Rows are points. A path goes straight from each point to the next, and from the last back to the first. The post is the endless flat space through its rows: a point in 2 columns, a line in 3, a plane in 4, and so on, so that a path can go around it. Count how often the path circles the post. Going back the other way cancels.

Post (2 x 3):
[[ 1.9  0.1  4.8]
 [-1.3 -1.4 -2.9]]
Path (22 x 3):
[[-0.9  0.5 -2.6]
 [-3.6  2.9  3.5]
 [-3.2 -2.7  4.0]
 [-0.5 -6.2 -1.7]
 [ 5.6 -3.8 -1.1]
 [ 2.4  0.2 -2.8]
 [-0.1  1.8 -0.8]
 [-1.8  0.3  1.8]
 [-0.7 -1.2  4.1]
 [-1.1 -6.2  3.3]
 [ 0.7 -2.9 -3.5]
 [ 5.4  0.0  2.1]
 [ 1.5  3.5 -0.1]
 [-1.1  2.3  6.4]
 [-4.7 -1.8  6.6]
 [-1.1 -6.9 -0.5]
 [ 2.5 -3.0 -2.3]
 [ 8.5  0.2  1.9]
 [ 2.0  1.4  2.5]
 [ 4.8 -2.0 -1.7]
 [ 3.6 -2.9  0.0]
 [ 4.4  0.6 -5.2]]
Times around: 3

Post (5 x 6):
[[ 1.5 -1.5 -1.2 -0.9 -3.3 -1.2]
 [ 5.5 -1.9 -2.2  2.4  0.1 -1.1]
 [ 2.0 -1.5  0.8 -1.2  1.7  0.3]
 [-2.6  1.9  3.0  2.8  3.4 -3.3]
 [-5.6  8.6  3.3 -1.4  5.2 -2.4]]
Path (28 x 6):
[[-0.2  0.7 -2.1 -0.8 -1.8  0.9]
 [ 4.8 -4.9  2.6  8.7  1.1 -0.8]
 [ 1.5  2.1  1.7  1.6 -1.4 -2.5]
 [ 6.3  3.1 -0.8 -2.8  4.6 -1.4]
 [-1.6  5.0 -1.5 -2.1  3.8 -3.0]
 [-2.0 -2.6 -2.3 -0.3  3.2 -0.3]
 [-2.3 -2.9  0.6 -3.8 -3.3  0.8]
 [ 2.9  2.0  3.2  3.6  7.6  3.0]
 [ 2.3 -2.7  3.0 -5.0 -0.6  2.2]
 [ 1.9 -1.5  1.1  0.8 -0.1 -2.6]
 [-0.5 -2.0  2.5 -4.3  5.6 -2.5]
 [-3.5 -1.5 -0.1 -1.2  2.9 -1.9]
 [-1.6 -0.2 -2.5 -3.1 -1.1  2.8]
 [-1.4  1.5 -4.7 -7.1 -4.4  0.8]
 [ 0.4 -0.1 -0.8 -3.2  3.9 -3.3]
 [-1.9  2.1  3.5 -3.7  0.8 -2.5]
 [ 2.1  2.2  5.4 -3.2 -2.6  0.2]
 [ 3.9 -0.6  2.3 -0.5  2.3  2.5]
 [ 7.4  7.0 -0.3  4.1  9.6 -1.8]
 [ 1.6  2.9 -0.3  0.0  2.9 -5.6]
 [-0.8 -6.0 -1.2 -1.9  2.2 -1.5]
 [-4.5  3.4 -5.2 -6.3 -3.8 -0.2]
 [-0.4  1.1 -0.6  4.1 -0.3 -0.2]
 [-0.3  2.2  3.0 -0.6 -4.2 -0.1]
 [ 0.6  5.8  7.1 -0.7  8.0 -1.7]
 [ 4.0 -1.7 -1.8  1.6 -3.1 -3.6]
 [-3.4 -4.3  0.4  2.0  4.1 -4.8]
 [-0.4 -5.9 -3.4  4.5 -0.1 -2.0]]
Times around: 3
